Each row is a point. Each copy is the shape, with its points in the same order, stretched, turned, moved and blurred by noise. Some copies are also mirrored. Which?
In the rows, zero is written as 128.

Shape:
[[121 172 105]
 [ 70 106 100]
 [112  88 149]
 [155  98 103]
 [182 172  82]
 [109 183 198]
 [125 134 142]]
Copy 1:
[[158 109  90]
 [ 74  97 150]
 [ 89 143 175]
 [153 106 165]
 [230  90  88]
 [122 178  89]
 [124 136 134]]
Copy 1 is: only turned
Copy 2, 7 rows:
[[120 138 102]
 [184  91  89]
 [153  80 159]
 [176 120 176]
 [125 172 149]
 [ 27 101 122]
 [117 109 137]]
Copy 2 is: only turned
Copy 3:
[[ 82 176 157]
 [ 54  90 119]
 [105  81 141]
 [ 99 118 182]
 [100 210 207]
 [144 173 112]
 [109 133 148]]
Copy 3 is: mirrored
Copy 4, 7 rows:
[[ 96 100  87]
 [ 81 107 162]
 [123 143 145]
 [150 113 132]
 [128  87  45]
 [ 83 173  64]
 [112 141 104]]
Copy 4 is: only turned

Shape, 7 rows:
[[ 74 109 122  91]
 [159 105 164 187]
 [159 194 172 140]
 [164 167  84 142]
 [173 106 124 133]
 [ 91 184 119 160]
 [145 115 146 157]]
Copy 1, 7 rows:
[[ 98 127 173 108]
 [109  66  67  96]
 [101 103  99 214]
 [183 144  95 176]
 [127 124  69 101]
 [155  89 160 207]
 [117  92  84 105]]
Copy 1 is: mirrored
Copy 2, 7 rows:
[[103 174 154 164]
 [132  79 154  67]
 [183 146 116  65]
 [152 119  49  96]
 [147  87 131 121]
 [111 167  80  54]
 [129 104 139  90]]
Copy 2 is: mirrored

Shape:
[[173 125  92 118 140 109]
 [142 109  58 111 133  67]
 [150 116 137 189 175 128]
 [ 42 129 158 147  99 150]
 [156 152 116 178 177 173]
 [174 121 111  95 150  89]
 [100  99 128 143  50 105]
 [ 75 143 162 177 105 120]
 [166 166  97 134 146  98]]
Copy 1 (9 x 6):
[[121 138 116 172 112 111]
 [125 163 113 119  80 113]
 [119 114 107 154 197  50]
 [155  71 149 100 193 148]
 [ 91 118 128 174 194  95]
 [149 160 130 166 108  94]
 [146  51 119 119 119 135]
 [149  65 162  99 185  93]
 [103 142 158 148 116  75]]
Copy 1 is: only turned
Copy 2 (9 x 6):
[[141 105 187 111 106 112]
 [156  81 188  57 122 108]
 [136 108 158 148 181 148]
 [ 91 148  57 111 167 151]
 [131 128 142 178 135 186]
 [167 133 196  94 112  93]
 [ 60  82 115  85 125  95]
 [ 80 140 100 116 175 150]
 [139 132 194 102 119 140]]
Copy 2 is: mirrored
Copy 3 (9 x 6):
[[ 95 175 137  92 154 157]
 [ 73 173 103  56 144 176]
 [112  83 145 132 185 119]
 [144  89  53 162  79  87]
 [ 95 109 152 157 158 159]
 [104 176 163  76 146 141]
 [126 153  18 128 130  91]
 [102  83  58 166 116  76]
 [ 54 165 143 114 146 151]]
Copy 3 is: only turned
Copy 4, 9 rows:
[[148  92 171 117 152  96]
 [169  38 120 131 160  69]
 [111  74 183 122  83 171]
 [ 94 176  38 132  66 180]
 [156 122 203  84  89 199]
 [122  85 170 139 188  97]
 [112 140  69 169  59  68]
 [115 140  79 169  64 179]
 [177  95 172 147 169 135]]
Copy 4 is: only turned

Shape (11 x 8):
[[199 176 126 111 106 161 153 114]
 [116 154 199 149  83 118 128 140]
 [ 66 137 121 122 104 128 169 165]
 [176 124 152 148 107 136 187 128]
 [ 82 129  96 141  73  99 167 118]
 [ 99 118 151  93  93  97 143 123]
 [ 99 113 123 137 133  63  28 179]
 [166 107 130 122 110 192 123 105]
 [152 151 156 141 109 153 165 103]
 [150 149 158 148 102 163 127  97]
 [ 87 125 143 133 169  82  62 132]]
Copy 1 (11 x 8):
[[131 122 127 124 155  79 153  69]
 [ 80 158 107  64 129 132 135 111]
 [122 101  93  85 100 133 104 137]
 [116 126 114 130 181 145 134  65]
 [145 143  68 112 133 146 122 139]
 [109 151 127 131  98 140  99 112]
 [ 60 130 130 173  79 167 176 192]
 [103 115 153 183 182  98 111 100]
 [128 136 125  96 170 118 128  91]
 [114 139 130 107 179 106 135 108]
 [ 96 136 163 138  96 167 156 181]]
Copy 1 is: mirrored
Copy 2 (11 x 8):
[[117 225 139 136 161 131 104 178]
 [ 83 147 164 147 138 119 154  26]
 [ 65  89 129 121 105 149 230 107]
 [109 198  93 150  86 138 136 109]
 [ 79  52 127 110  71 139 165 131]
 [146  95 170 144  95 138 185  96]
 [190  40 132 106 202  74 156  29]
 [151 203 135  87 127 182  98 115]
 [ 93 185 135 144 115 160 112 117]
 [100 182 149 123 139 166  88  96]
 [170  60 137 145 183 135 142  56]]
Copy 2 is: mirrored
Copy 3:
[[144  72  28 165  87 165  93 161]
 [157 146  89  75 192 168 118 179]
 [ 72 160 130  80 134  98 167 161]
 [154 136  42 149 169 114 115 117]
 [ 28 154 111  83 151 133 147 118]
 [112 131 123  63 142 123 132 122]
 [113 127 249 123 210 144 147 171]
 [174  92  68 162 117 165 150 102]
 [146 138  48 132 132 156 111 142]
 [162 125  60 138 136 187 122 155]
 [137 168 229 123 160 134 134 157]]
Copy 3 is: mirrored
Copy 4, 11 rows:
[[ 87 157 191 120  98 161 121 171]
 [175 139 141 160 139 158  63 159]
 [195 153  97 147 107 163 110 170]
 [ 95 143 121 166 114 180 131 161]
 [169 130  88 175  93 122 115 179]
 [151 101 116 136 143 126 123 168]
 [202  89  98 170 118 100 110  55]
 [ 49 147 125  98  88 168 104 143]
 [100 166 146 142 120 149 108 174]
 [ 94 163 141 135 123 147  80 163]
 [171 122 102 147 158  72 120  95]]
Copy 4 is: only turned

Shape (13 x 9):
[[107 106 171 140 132 122 111 100  87]
 [154 127  96 109 137 105 118  78 119]
 [156 115 128 196 142 155 139  83  98]
 [167 144 103  93 121 141 118 111  92]
 [132 131 103  93  90 154 122  87 114]
 [154 117  96 111 102 137 101 133 104]
 [112 136 126 111 130 158 132 118 114]
 [107 109 122 117  91  34 164 108 149]
 [152 105 163 171 125 158 124  73 105]
 [148  82 155  97 157 124 130  86 143]
 [108  91 106 107  94 130 130 195 137]
 [137 144 117 122 123 152 106 127 204]
 [194 107 126 115 104 110 146 168 112]]
Copy 1:
[[139  91 131 163 160 128 107 172 149]
 [131 109 150 103 118 122  96 118 116]
 [211 116 145 175 141 142 104 146 105]
 [127 100 138 109  86  90 131 106 104]
 [129 128 155 103 127  91 148 129 101]
 [119 101 156 123  99 134 149 117 110]
 [119 120 121 133 136  97 138 128 106]
 [103 160 124  95 134 180  87 187 166]
 [209 112 146 159 165 134 114 143 131]
 [131 120 128 114 153 103  96  87 166]
 [ 65 132 130 146 107 159 160 120 140]
 [131 142 114  99 167 151 149  70  92]
 [135 119 117 115  60 149 132  99 154]]
Copy 1 is: only turned
Copy 2, 13 rows:
[[131 125 130 159 103 151  95  99 170]
 [144 114 140 127 131 154 104 116  84]
 [171 152 173 174  90 140  86 118 143]
 [113 119 159 140 136 144 124  88  90]
 [105 133 152 159 166 152 133 118  96]
 [101 148 138 146 126 146 133  83 100]
 [110 124 153 158 129 124 136 117 129]
 [141 146  79  98 162 133  95 138 107]
 [174 151 156 173 103 151  95 101 159]
 [189 104 106 152 120 131 120  97 116]
 [ 90 161  93 142 121 112 155  98 124]
 [134 126 127 111 130 126 183 135 130]
 [146 165 112 123 134 107 127  59  90]]
Copy 2 is: only turned
Copy 3 (13 x 9):
[[ 89 178 142 131 146 127 175 138 172]
 [ 94  88 138  84 112  90 138  93 149]
 [147 166 110  56 134  58 204 179 133]
 [144  71 158 115 123 104 161 103 151]
 [107  84 161 150 102  54 167 103 156]
 [145  83 134 134  96 104 131 117 183]
 [124 119 158 159 137  99 150 137 116]
 [  7  88  86 139  63 163 162 114 154]
 [129 178 109 103 147  56 213 140 145]
 [ 79 124  88 122 192  68 147  92 134]
 [129  69 104 205  96 148  93 159 157]
 [153 105 109 154  94  55  86  69  82]
 [160  59  72 130 124 157 167 124 149]]
Copy 3 is: only turned
Copy 4, 13 rows:
[[113 143  83 129 118 148 122 143 129]
 [151 144 143  73 134 144 160 136 123]
 [168 197 109 121 107 155 123 136 148]
 [156 125 159 149 110 142 166 177 130]
 [117 149 146 145 128 155 173 149 109]
 [150 146 158 160 113 114 158 188 114]
 [103 140 140 164 115 147 132 135 134]
 [111 137  99  12  83  97 174  65  89]
 [156 180  89 134 116 178 126 129 112]
 [138 147 118  87 130 191 114 105  76]
 [100 143 164 176  82  85 127 155  99]
 [131 148 156 160 148 126 131  78  98]
 [193 127 146 137  54 109 151 158  90]]
Copy 4 is: only turned

Shape (15 x 11):
[[170 100 113  65 139 138  96 100  90 103  64]
 [ 71  96 111 172 136  74 131 149  82  86 197]
 [ 88 102 143 173 102  88 142 104 108 112 213]
 [122  73 129 128 147 146  79 174 139 149  76]
 [136  94 175 119 154 145  71 159  68 168  95]
 [125 112 105  61 123 178  97 138  67 134 139]
 [ 82 147  97 161 129  95 134  84 139 134 212]
 [ 78 128 105 166 118  84 194 126  81 147 161]
 [106 109 157  48  99 137  95 116 113 140  84]
 [150 150 148 110 125 186 112 124 103 106  90]
 [ 72 102 131 175 148 118  64 112  61 145  97]
 [133 128 130 161  92  67 123 122  98 132 186]
 [163 128 117  81 172 129  96 106 101 170 102]
 [164 109  85 108  84 156  90 107 102 162  96]
 [ 84  59 140 188 131 107 165  90  95 129 205]]
Copy 1 (15 x 11):
[[132 156 149 139 167  26  92 151  73 155 101]
 [154 118 109 166 136 235 130 116 201 110  50]
 [158 124  82 137 116 228 114  94 201 151  95]
 [108 130 163 134 136 175 151 145  53 135 112]
 [100 144 119 164  77 137 144 139  67 137  67]
 [148 110  70 159 157  81  98 134  58 117  60]
 [195 105  77 116 122 202  96  94 178 114 156]
 [ 94 123  58 118  98 166 127 144 186 102 109]
 [120 203 120 114 154 100  97 116  61 135  98]
 [118 141 102 169 166  72 133 108  95 137 136]
 [136 177  93 198  87 180 137 184 113 124 107]
 [121 128 127 147  98 187  80  88 172 139  95]
 [137 118 121 110  95  56 100 135  63 122 125]
 [110 122 115 151 138  80  65 161  40 156 133]
 [159  98  48 116  99 218 144 144 198 173  91]]
Copy 1 is: mirrored
Copy 2:
[[214  69 153 113 104 174 157 121 138 143  85]
 [ 70 120  89  78  70 116  46 137 162 115 186]
 [ 30 153 141  86  86 120  94 123 165  99 163]
 [225 161 132 116  82 162 124 125 137 166 146]
 [228 161 129  71 108 148 136  75 104 153 155]
 [142  88 146 134 128 125 105 108  88 190 167]
 [ 19 145 125  92 145 102  99 185 156  90 202]
 [ 55 112  62  88  75 119 107 166 112  80 182]
 [162 135 176 119 102 229 109 118 108 115 104]
 [171 117 134 140 142 121 141 104 105 137  66]
 [190 182  83  69 141 176 126  98 169 103 167]
 [ 84 138 136  89  94 112  95 129 154  72 195]
 [181 100 130  81 135 131 154 160 107 133 171]
 [173 129 158 163 131 143 181 105 131 140 164]
 [ 33 146 114  58  57 125 146 135 171 144 157]]
Copy 2 is: only turned
Copy 3:
[[141 161  71 120 147 172 133 190  86  83 176]
 [103 149 131 177 178 126 158 114 122 216  95]
 [107 127 103 152 117  82 108 124 153 236 116]
 [110 147 113 109 138  83 163 173  96  73 114]
 [ 96 132  75 160 140 108 182 177 131  75 170]
 [147 127  25 115 164 184 158 167 121  84 113]
 [120 121 156 114 122 127 102 115 186 224  87]
 [ 99 153 164 170 140 128  83  89 157 185  60]
 [105 177  34  71  97 144 130 143 139 100 167]
 [ 99 102  88 114 122 174 137 166 104  98 144]
 [ 84 175 117 158 117 115 169 203 147 155  97]
 [132 129 113 154  82 119 129 106 154 197 132]
 [145 134 128 126 153 151 140 163 149  84 177]
 [166 140  58  99  80 150 122 183 106  76  86]
 [104 130 124 195 157  40  72 165 143 222  96]]
Copy 3 is: mirrored

Shape:
[[ 69 100 157 123 116 128 152 101 140 136 157  92]
 [ 74 108 123 100 169 182 146  97  81 144  75 120]
 [ 88 163 110 116 113 190 129 156  93 152 167 156]
 [144  91  74  64 120 166 155 140 156 185 120 132]
 [144  89 176 134 174 123 134 160 117  80 177 171]
 [110  82 136  99  92  95  86 116 150  98  69 103]
 [100  81 176 104 106 152 112 135 153 162 136 136]
 [140 188 120  85 125  88 129 175 152 175 114 121]
 [173 174  92 130 135 140 131  86 109  88  72 143]
 [154 130 179 123 146 150 170 199 143 114 166 126]
 [167 162 182 103 118  95 186 124 104  84 135 168]
 [ 76 152 136 112 127 152  98 139 124 116  90 126]
 [134 137 145 106 168 155 176 140 157 191 121 164]
 [150 153 133 184 139 106 125 172  83  89  73 150]
 [165 145 144 150 189 157 104 138  65 154  73 130]]
Copy 1 (15 x 12):
[[121 112 145 156 135 146  86 121 140  71 188 201]
 [ 69 131 226 151  76  83 132 114 144  76 159 194]
 [ 75 121 157 208  90 151 138 116  95 133 167 105]
 [ 85 130 141 143  97  21 107  97 142 200 189 125]
 [ 50 158  84 167 134 200 150  73 197 117  98 148]
 [174 122 131 124 127  87  85 133 193  42 139 105]
 [ 91  96 111 178 157  96 116  80 136  81 161 120]
 [194 193 120 145 138 105 149 117 103 174 122 128]
 [134 160 170  63  83 121 142 157 104 136 105 105]
 [100 158  81 184 100 184 141  78 135 160  82 169]
 [135 221  70  98  94 184 133  73  77 103 104 136]
 [144 123 182 168  99 133 140 120 138  74 124 117]
 [ 86 146 136 136 131  91 178  62  93 190 143 166]
 [148 143 107 131  91 186 193 175 166  90  75 109]
 [ 69 151 166 145 128 109 189 155 122 111  74 146]]
Copy 1 is: only turned
Copy 2, 15 rows:
[[103 110 163 102 214 103  86 151 155 178 128 108]
 [197  91 128  99 179  79 113 161 114 170 128 106]
 [118  99 153 144  97  77 125 131 125 173 108  87]
 [145 157 142 128  87  52 113 109 119 222 182 116]
 [ 95 121  92 120 128 137 115 132 100 100  77 199]
 [128 102 130  73 117 148 149 167 177 149 183 181]
 [ 96 110 156  62 123 103 101 131 145 187 117 143]
 [134 178  96 135  57 116 138 147 185 154 159 100]
 [201  95  97 156 111 130 176  79 139 100 144 149]
 [ 92 119  82 168  97 127  81 106 149 155 109 139]
 [105 113  81 141 121  96 119 102 177  76  90 182]
 [143  85 110 109 122 128 153 154 160 159 127 116]
 [141 154  91 108 128  63  92  96 115 167 107  97]
 [156  97  84 133  72 156 121 149 135  39 166 148]
 [220 115 117 112  77 144 121 132 105  95 119 140]]
Copy 2 is: only turned
Copy 3, 15 rows:
[[ 94 179 138 158  75 114 103 135 149 126 100 136]
 [145  88 199 180 117 117  31 132 148 154 164 139]
 [ 71 144 172 102 138 132  61 146 198 109 109 124]
 [ 85  76 205  87 115 197 129 129 147 157  37 156]
 [ 86 147 132 111  71 133 150  86 143  63 205  96]
 [146 116 143 226 132 142 166  99 119 116  98 112]
 [ 62 142 161 159  87 129  90  67 129 104  85 123]
 [ 50  69 103 136 124 164 142 198 114 120  53 146]
 [181  82 128 120 189 104 154 136 111 142 149 168]
 [  7 145 136 103  90 123 143 135 154 119 154 138]
 [ 74 122  98 144 126 120 167 159 152  80 200 217]
 [105 101 157 205 143 100  92 127 145 110 124 113]
 [ 62  59 150 102  85 117  92 148 118 134 108 169]
 [133  79  86 152 146  80 141 132 161 158 201  86]
 [128  73 122 127 154  94  56 103  81 175 175  99]]
Copy 3 is: mirrored
Copy 4:
[[163 120 100 123  67 128 130 135  66 165  94 141]
 [148 108 102  86 105 136  89 110  90  97 171 105]
 [147 128  90 116 174  48 129 109 132 158 141 143]
 [174 168 193 110 145 132 127 123 106 122 176 163]
 [ 63 104 108 173 135 108 166 199 128 119  90 109]
 [160  94 124 176  80 176 162 100  77 123 123  94]
 [145 133 124 155 120 123 139 157  55 166 135 127]
 [ 88 100 196 101 156  89 154  80 118 184 143 117]
 [116  98 103  90 155 177 135  86 190 137 152  75]
 [102 127 156 126 173  88 138 177 108 148  66 103]
 [109  53 142 104 159 112 162 174 186 182 117  66]
 [129  90  91 121 142 121 140  81  84 143 131 102]
 [ 90 111 178  79 177 131 121 141  98 165 168 141]
 [ 57  64 108 171 170 120 114 108 174 114 106  81]
 [ 42 135 115 114 149 121  77 106 149 120 154  46]]
Copy 4 is: only turned
